Each row is a point. Each copy is the shape, with its points in the same order, turned, moved and blurred by noise. Is it also mirrored, or only turned?

Shape:
[[  1.0   2.5  35.0]
 [ 14.6 -28.9 -14.6]
 [ 16.4  10.8  13.1]
 [ -0.1  12.4  10.0]
 [ -4.7   2.7 -17.8]
 [-13.4  -6.0  18.0]
 [ 16.9  20.2 -29.4]]
Copy 1, 7 rows:
[[  3.6   3.6  32.4]
 [ 27.1  21.5 -18.5]
 [-12.8  15.3  13.0]
 [ -7.6  -4.3  10.2]
 [ -3.2  -0.5 -15.9]
 [ 15.2  -8.2  16.3]
 [-27.5  14.6 -24.3]]
Copy 1 is: only turned
Copy 2, 7 rows:
[[-20.3 -18.8  12.4]
 [ -0.2   9.6 -35.4]
 [-26.0   5.6   6.0]
 [-11.6   6.5  12.6]
 [  7.9  22.0  -1.0]
 [  1.4 -14.2   7.0]
 [-10.4  46.0  -1.2]]
Copy 2 is: mirrored
Copy 3, 7 rows:
[[  8.1 -25.6  -8.9]
 [-45.4  -0.2   8.4]
 [ -3.5  -2.1 -22.4]
 [  4.0   2.7  -6.1]
 [-13.0  17.7   9.5]
 [  6.1 -15.4   7.2]
 [-25.5  35.2 -14.2]]
Copy 3 is: only turned
Copy 4 (7 x 3):
[[  7.2 -20.9 -24.8]
 [  0.3  38.1  -7.8]
 [ 16.7  -7.9  -2.3]
 [  3.6 -10.8  -1.1]
 [-13.7  10.0  15.2]
 [-13.0  -8.8 -14.9]
 [ 12.3  11.0  37.6]]
Copy 4 is: only turned

Shape, 9 rows:
[[ 16.7   2.8  -3.8  17.2  10.8 -30.7]
 [-27.0 -14.1   9.2  -9.0   1.3  -7.7]
 [-22.9  -9.0  -3.0 -10.5  20.9  -2.2]
 [ 15.8 -20.7 -15.0   8.1  -3.7 -12.8]
 [  8.4 -10.2 -39.1  -3.5  10.1 -12.2]
 [-22.9  13.8   0.7 -25.9  -1.1   2.0]
 [-25.4  11.9   6.4   1.1   6.0  16.4]
 [ 42.7  -0.9  12.3   9.7  18.9 -13.8]
 [ 29.7  -9.7 -34.7   0.6   9.2 -16.9]]
Copy 1:
[[-10.1  16.0  36.4   9.2   3.4   0.4]
 [  7.9   7.0  -1.0 -25.6 -16.8 -12.2]
 [  6.2  21.6  -6.7 -14.6  -7.5 -17.0]
 [-19.2   2.5  13.9  -8.1  19.0   1.4]
 [-15.7  31.3   3.3  -9.2  25.2   8.1]
 [ 20.5  15.2 -11.8 -11.9 -22.8  12.6]
 [  0.8  10.5 -16.8   1.9 -30.4  -5.0]
 [  4.5  -1.9  30.5  29.8  20.1  -6.6]
 [-15.6  22.5  15.8   2.9  35.7  11.7]]
Copy 1 is: mirrored
Copy 2 (9 x 6):
[[ 32.2  18.2  -9.3  -8.8   9.1  -9.3]
 [ -0.6 -18.0 -18.3  23.6  -8.8 -16.7]
 [ -6.8  -3.5 -14.6   9.6 -20.3 -29.3]
 [ 15.5  -3.1 -20.6 -20.3   2.1   8.1]
 [  1.2   0.3  -7.6 -37.1  -2.2 -15.7]
 [-13.5 -12.2  11.5  17.0  -8.6 -19.7]
 [-21.3   8.4  -4.4  28.0  -5.0 -12.9]
 [ 37.7  29.1  -9.7  -9.3 -21.4  12.7]
 [ 16.1   6.4  -5.3 -42.9  -1.9   1.2]]
Copy 2 is: mirrored
Copy 3, 9 rows:
[[ -3.8   6.8  14.3   6.4  10.9 -39.2]
 [ -6.3 -15.8  -5.0  -1.0   6.2  13.7]
 [-25.1  -3.8 -14.7   0.7   8.0   9.4]
 [ 14.5   1.0 -12.2  -1.1  11.5 -27.1]
 [  8.0  23.6 -21.8  18.2  21.2 -21.6]
 [ -6.3   7.0   2.6   3.2   7.4  36.9]
 [-13.0   2.1   2.9  10.3 -17.6  22.0]
 [ -5.3  25.5  17.1 -20.1   3.0 -40.6]
 [ 14.7  28.6 -12.9   8.8  23.3 -32.3]]
Copy 3 is: mirrored
Copy 4:
[[ -9.8   6.4 -10.8  39.6  -3.3  -4.9]
 [ 14.6  26.9   1.6  -7.6  10.5  -3.8]
 [  7.7  27.1  21.3   3.9  12.6  -0.9]
 [-29.9  13.9  -8.1  12.0  -3.8  -8.7]
 [-32.2  24.6  16.9  17.5 -16.4   1.5]
 [ 19.0  11.0  17.2 -11.3  -7.1  16.0]
 [ 13.0  13.7   9.6  -3.9  19.6  26.8]
 [-18.1 -24.5  -1.6  34.9   7.6 -19.3]
 [-40.6   9.0  10.7  26.9 -18.7  -5.9]]
Copy 4 is: mirrored

Shape:
[[-14.1  49.4 -20.0  -1.9 -84.0 -23.1 -17.6  -3.6  -7.1]
 [  8.0  -7.7   8.6  12.0  14.4 -13.0  -5.4  -9.8   3.4]
 [  8.6 -17.4 -18.7   0.5  11.3   4.7 -34.1  11.7  -9.9]
 [ 18.0 -15.6   2.2   7.3 -23.1  12.7   2.0 -11.8  -2.2]
 [ 14.1 -12.5 -28.7   7.9   7.0   6.4   5.5 -12.8  -6.4]
 [ 15.9  -6.2 -13.9   2.9   0.9   1.5  14.8  -9.5   2.7]
 [ -9.3  10.8  11.2 -22.2  13.9   7.4 -10.0  -4.9 -13.4]
 [ 14.6 -13.3  10.1 -14.7   3.6  -5.2   1.0  19.2   3.5]
 [ 14.7  10.0  12.6  14.9  10.6   5.4  11.6   2.6   3.4]
 [-20.1 -18.0  -1.5  11.2   6.9   7.2   7.2  35.1  -3.2]
 [ -1.7  45.7   5.8   6.6 -14.0   8.1  -3.2  16.2  -3.9]
 [-23.4  18.2  -0.6   5.3  -2.5   9.6 -30.0  -7.7  -0.2]
 [ 10.7  -6.4  11.8   1.1   1.0  11.5  -3.0   8.4  -1.2]
 [  1.4 -14.9   7.2   0.4  13.5  -7.6   4.8  19.4 -67.4]]
Copy 1, 14 rows:
[[ 32.2  -3.2 -12.5  57.1  -1.0 -13.2 -25.9 -27.4  72.4]
 [  3.4  -0.9  14.2 -21.5  -7.1   7.2   7.9  -4.3   3.3]
 [-25.7  -4.7  -6.1 -30.3   3.0  -7.4   1.6  12.5  28.1]
 [  0.6   5.7  -1.0  12.3 -11.0  13.7  14.9  20.4  17.3]
 [  0.9   8.5 -21.4 -18.3 -17.0  -3.0  23.9   9.5  12.2]
 [  4.8   1.6 -12.4  -3.0 -25.2   1.3  13.7   3.9   2.0]
 [  4.6  11.0  -0.9 -17.4  -4.7  -6.1 -29.2  14.8   3.2]
 [-23.1  -5.1  10.0  -1.2 -16.7  -4.8  -6.2   6.1  -5.3]
 [ 11.4 -17.3  -1.1  -7.9 -13.6  10.1   3.1   4.7 -14.3]
 [-18.3 -11.1 -13.1   1.5  24.9 -16.1   8.4   7.0 -16.2]
 [ 24.4 -28.7 -16.2  10.1   2.1   1.7 -34.0   2.3  14.2]
 [ 11.6   6.2  -9.4 -17.8  21.9   8.8 -22.9  -3.3  22.1]
 [-10.5  -7.5  -0.7  -2.1  -4.1   8.7  -0.9  18.8   0.7]
 [  4.0  -9.4  19.6 -13.4   5.1 -54.7   3.9  41.8  -0.3]]
Copy 1 is: mirrored
Copy 2, 14 rows:
[[ 32.4 -12.5 -56.7  -9.5 -20.4 -53.3 -11.0  47.9  28.5]
 [  4.1  16.2   4.6  12.8 -20.6  21.9  -3.7  -4.3   6.6]
 [ -8.1  26.3  -1.2 -19.6   2.0  18.0 -33.0  -1.5   5.6]
 [  5.6  -5.3  -4.1 -10.8 -18.3  13.4  -1.6  17.9 -19.9]
 [ -0.7  -5.7   6.3 -23.6 -15.5  12.6  -5.6 -16.0   1.1]
 [ -0.3  -7.3   2.4  -9.1 -12.6  13.3   8.8  -7.6   0.6]
 [-15.7  42.2  -5.1  -6.8 -15.9  -4.0  12.6   4.2   3.4]
 [-10.2  16.4 -10.5   8.7  12.8  19.6   5.0   4.4  -6.1]
 [ 11.3  11.7  18.2   5.9  -6.5  12.8  18.5   6.9   4.6]
 [-14.8  11.0  20.7  14.0  17.9 -11.6 -15.5  -1.4  -9.8]
 [ 18.1  20.4   3.1  -5.1   1.8 -22.7  15.7  30.2  23.8]
 [ -8.2  30.2   5.0  -5.6 -26.4 -14.1 -15.1  23.9  21.7]
 [ -2.1  17.8   5.5  -0.6  -1.2  12.7   3.3  14.2  -8.5]
 [ 21.5  47.4  -3.3  -6.6   9.0 -11.7  -7.3 -31.7 -35.5]]
Copy 2 is: mirrored
Copy 3:
[[ 51.6  27.9  -7.6 -23.5  35.2  68.2   1.2 -43.3 -21.0]
 [ -5.7   3.1   0.4  13.1 -16.2  -9.0  -4.2 -11.8  -3.1]
 [ -7.0 -11.9   4.9  -9.0  23.5 -27.5   4.8 -10.6  -4.0]
 [ 11.8  15.5  -9.9  -9.8 -12.0  -9.9   7.8  -2.9 -34.6]
 [ 19.7  13.5  14.6 -15.9  -7.8 -28.5  -3.1  -1.7  -6.0]
 [ 19.8   6.7   8.6 -10.1 -15.3 -15.3  -2.4   3.5 -10.8]
 [ 20.5   3.9 -12.5  24.9  19.8  -9.9  -4.5   6.7   6.3]
 [ -4.9 -10.9  -0.4   4.5  -1.0  -1.5 -12.8  16.7 -20.4]
 [  2.9   8.4  -9.1  -5.9 -23.0  -1.3  -7.5   9.9   4.1]
 [-24.6  15.1   8.5 -10.2  12.0  -3.7   7.3  27.5  -1.2]
 [ 21.6   9.5 -30.2 -19.1  15.1  22.2   0.4   0.2  17.4]
 [ 12.0  13.4 -11.2   5.0  23.5  -0.5  21.3 -22.8   7.6]
 [  1.8  -3.6 -15.9  -1.2  -1.0 -10.6  -2.7   7.2 -11.1]
 [-14.3  22.5  -2.1   4.6  32.0 -25.5 -51.9  14.4 -10.1]]
Copy 3 is: only turned

Shape, 16 rows:
[[ 12.5  -8.0   1.2  -9.0  -7.7  -3.3   1.4   7.8  -7.6  20.4  15.5   4.2]
 [-32.2  13.7  15.9  28.2   2.8  -2.2  -4.5  13.7 -13.9 -24.3 -21.0  21.2]
 [ -2.0   8.2  28.7  -2.2 -22.9  -6.5   0.6   1.2  20.8  11.6   5.3   1.0]
 [-28.1   1.2 -25.1 -14.7 -18.7  16.0  -6.2 -13.0 -11.7 -21.7  10.6 -25.1]
 [ 22.0 -16.6  13.7  -2.6 -28.0  16.4  16.4   4.0 -12.6   1.7  -6.8 -17.9]
 [-16.4   1.2 -13.3   1.6  -9.3 -17.2  18.0  -4.8 -22.9   8.5  -5.3 -29.2]
 [ 10.3  23.9 -20.8  -4.7  17.1   3.8  12.2 -17.2 -28.7 -16.8  -3.1  -6.2]
 [ 17.0   6.2 -23.5 -20.2   0.6  -3.4  24.4  28.0 -31.2   9.6  17.5 -12.1]
 [-24.5   4.6  -5.4 -12.1 -16.2  -3.9 -22.4  10.0  10.5  -1.3 -16.4  14.7]
 [ 21.0  11.9  18.7  23.1 -10.7  17.8  25.6  21.1   8.2  29.1 -17.7  17.6]
 [ 10.8  11.8  24.0   5.9  21.7 -24.6 -13.5  20.9  21.0 -20.5   8.2  20.1]
 [ -7.4  -3.4 -14.4 -20.3 -12.1 -15.4  26.5  30.3  21.1  -3.2  -5.3  -3.9]
 [ 16.8  17.2  14.6  -4.3  -3.8  13.4  -4.6  -0.6  -2.6 -10.6 -33.6  20.4]
 [-11.9  -8.7  27.7 -16.6 -29.2 -18.8  26.4 -21.2  22.4  26.5  10.4  24.2]
 [ -9.1 -13.3  -7.9 -16.3  26.4  -3.5   1.5 -20.1   8.4  23.0  15.4  14.0]
 [-21.8  19.9  12.6 -25.7   2.9   9.6   8.5   5.5   0.4 -13.1 -24.6  -2.9]]
Copy 1 (16 x 12):
[[ -9.0   5.8  19.3  -3.1  16.2   9.2 -10.1  13.3   5.8 -16.0   2.0   9.1]
 [ 17.0  -0.8  -0.6  -3.3 -18.4 -35.6  17.4  -4.0  34.4  23.9  -8.9  -0.6]
 [ -6.6  21.7  21.5   8.8  31.0  -6.8  23.7   5.9   6.1  -3.2 -11.0   2.4]
 [ 36.3 -14.5  33.6  23.4 -18.8  11.8   4.6   2.8 -19.1  -0.2  -8.2  -3.2]
 [-20.2 -13.8  11.4  30.1  11.1  23.2  13.9  -5.6  15.3 -16.2   3.1   3.8]
 [  4.0  -3.3  -0.5  20.9 -10.9   3.9  -4.0  27.5  -8.7  -1.0   3.6 -23.1]
 [ 33.7  -3.6 -22.3   6.3 -12.7  11.7  -6.6  -2.7  -2.9 -12.1  15.9   5.8]
 [  2.1  -2.2   8.2  -4.7 -10.6  37.9  -9.8  30.4   8.6 -15.7  31.4   5.5]
 [ 12.3  -4.7  33.1  -0.6   8.8 -27.0   7.8   4.2  -5.2  22.7   3.1  11.9]
 [-31.5  29.3   2.5  14.7  10.3 -14.3  13.3  -9.6  35.0 -13.4  28.4  10.8]
 [  1.0  27.4  -4.7 -39.9  12.2  -2.0  22.1  -4.6  12.5  22.3 -15.1  19.3]
 [-12.3  13.6  19.5   8.8  -5.9  10.5  22.9  32.2 -11.9  18.4  15.4  21.2]
 [  9.2  -6.2  -7.1   8.4  20.5 -16.2  15.5 -21.0  15.9   7.8  17.0  21.9]
 [-10.3  26.9  16.2  26.3  37.5 -20.7  11.6  38.7   0.0 -18.8 -22.9  25.4]
 [  6.6  26.1   8.8   2.7   9.1  -3.6 -37.6  13.2 -12.6  -2.6 -14.0  25.3]
 [ 28.8   6.8   6.3  27.0   9.6  -2.5  11.2   5.6  11.5  30.6  10.1  13.7]]
Copy 1 is: only turned
Copy 2, 16 rows:
[[  5.6  -3.5   0.4 -22.2  14.0   7.5   5.7  -0.9   8.1  -7.9  -2.1  16.9]
 [ -7.1   4.0   9.9  15.1 -34.7 -41.6 -10.4 -15.5   3.5  25.7  -7.8  -4.3]
 [ -9.2   8.5 -21.9 -15.3   2.3 -20.2  17.2 -11.6  -2.6  -8.3 -25.8  20.4]
 [ 11.2 -43.9 -23.3  11.2  23.2 -16.7 -20.2  -2.8  -3.4  10.3 -22.2 -18.5]
 [ -9.3 -12.6 -12.0  -5.1  24.7 -19.7  12.6   8.8  39.4 -21.6  -1.4  -5.5]
 [-12.4  -4.8 -32.0  18.0  17.4   4.2 -11.0  -4.1  16.3  21.3   2.6   1.9]
 [ 10.8 -19.1 -15.4  15.9 -12.9   6.1 -23.0  21.0  -0.9  -4.0  15.5  -8.5]
 [ 16.6 -23.3  -5.0  16.1  12.1  20.5 -13.4  -4.1  18.4 -13.8  17.4  26.2]
 [  3.3  -6.0   8.2   3.7  18.6 -24.6   3.7  -2.3 -19.7  23.4 -17.8  15.2]
 [ -7.9  -1.2  -0.3 -16.5 -29.8 -14.6  26.5  16.9  35.2   0.0  -8.4  33.2]
 [-11.7   7.9   9.8   2.2 -26.7  -9.1  23.8 -22.4 -35.9 -20.1   4.2  11.0]
 [ -5.1 -13.9  -1.4  35.9  14.3   7.5  20.0  -5.1   2.9  -3.3 -18.6  29.2]
 [  2.3  -2.0  13.0   2.2 -13.4 -42.9   8.5  33.6  -2.1  -8.0  -0.9   7.2]
 [  3.4  39.1 -19.1 -17.3  19.1  -0.9  15.1   5.2   5.1 -10.7 -48.8  20.9]
 [ 28.4   6.1  -4.0 -11.0   4.3  21.0  19.7   5.4 -17.9   8.9 -10.0 -12.3]
 [ 16.3  -4.5 -19.6  28.7  -2.9 -38.2   9.9   8.9  -7.3   3.6  -6.0  10.7]]
Copy 2 is: only turned
Copy 3 (16 x 12):
[[  8.4 -26.7  23.1   0.9  -2.8  -0.4  -3.8  16.4   6.9   2.1   9.4   8.1]
 [-21.6   8.7  -2.3  35.3  -8.5 -16.5  -0.2   4.1   1.5  33.9 -14.8 -31.0]
 [  0.7 -19.4   0.3  19.1  10.9 -13.3  10.2   0.9  32.7  -0.9  -4.9  17.5]
 [ -3.3 -15.4  -0.6 -23.9  11.4   2.0 -46.6   2.3  19.4  29.7  -8.6 -10.8]
 [  6.9  -8.4  -0.1  -1.3  -0.6 -24.3 -12.8   2.0  32.1 -17.5  31.2  -5.9]
 [ 30.7 -19.5 -15.8  -1.2  -1.1  14.5 -21.8   4.0   2.5   9.5   4.5 -17.4]
 [  0.8   0.4  23.2 -15.2 -16.3  18.6 -23.9 -22.6  -2.3  15.5   5.4 -31.8]
 [ 30.3 -21.8  29.6 -15.4   6.0   1.3 -12.1  -2.8 -13.3  13.8  35.2  -1.2]
 [-14.8  -2.3   4.1  17.3   5.1  -5.5 -23.6   7.7   0.7  21.8 -13.0  24.1]
 [-17.8  -0.3   0.7  14.8  -5.5   3.2  38.1   4.4  16.8 -12.2  36.2   3.0]
 [ -0.1   1.4  35.6  21.5   4.5 -22.5  24.2  -4.0  -1.6  -4.0 -36.8   4.7]
 [ 27.1   6.3  -7.8 -15.8  15.0 -16.7   4.1   0.4  -6.7  17.3   3.6  27.1]
 [-22.7  21.1  16.0  21.1 -20.1 -14.5  -8.5 -15.4  14.1   3.4   4.7   3.6]
 [ 12.6 -35.2 -14.5   5.6 -32.2 -12.3  17.9   8.8  38.4  10.5  -9.4  40.5]
 [  8.0 -22.6  25.6 -15.4 -27.3  21.4   1.3  21.3   8.1   5.3 -17.4  16.9]
 [  8.6  27.6   5.7  11.9  -0.7   4.9 -14.9  -6.2  22.9  40.3  -5.0   2.1]]
Copy 3 is: only turned
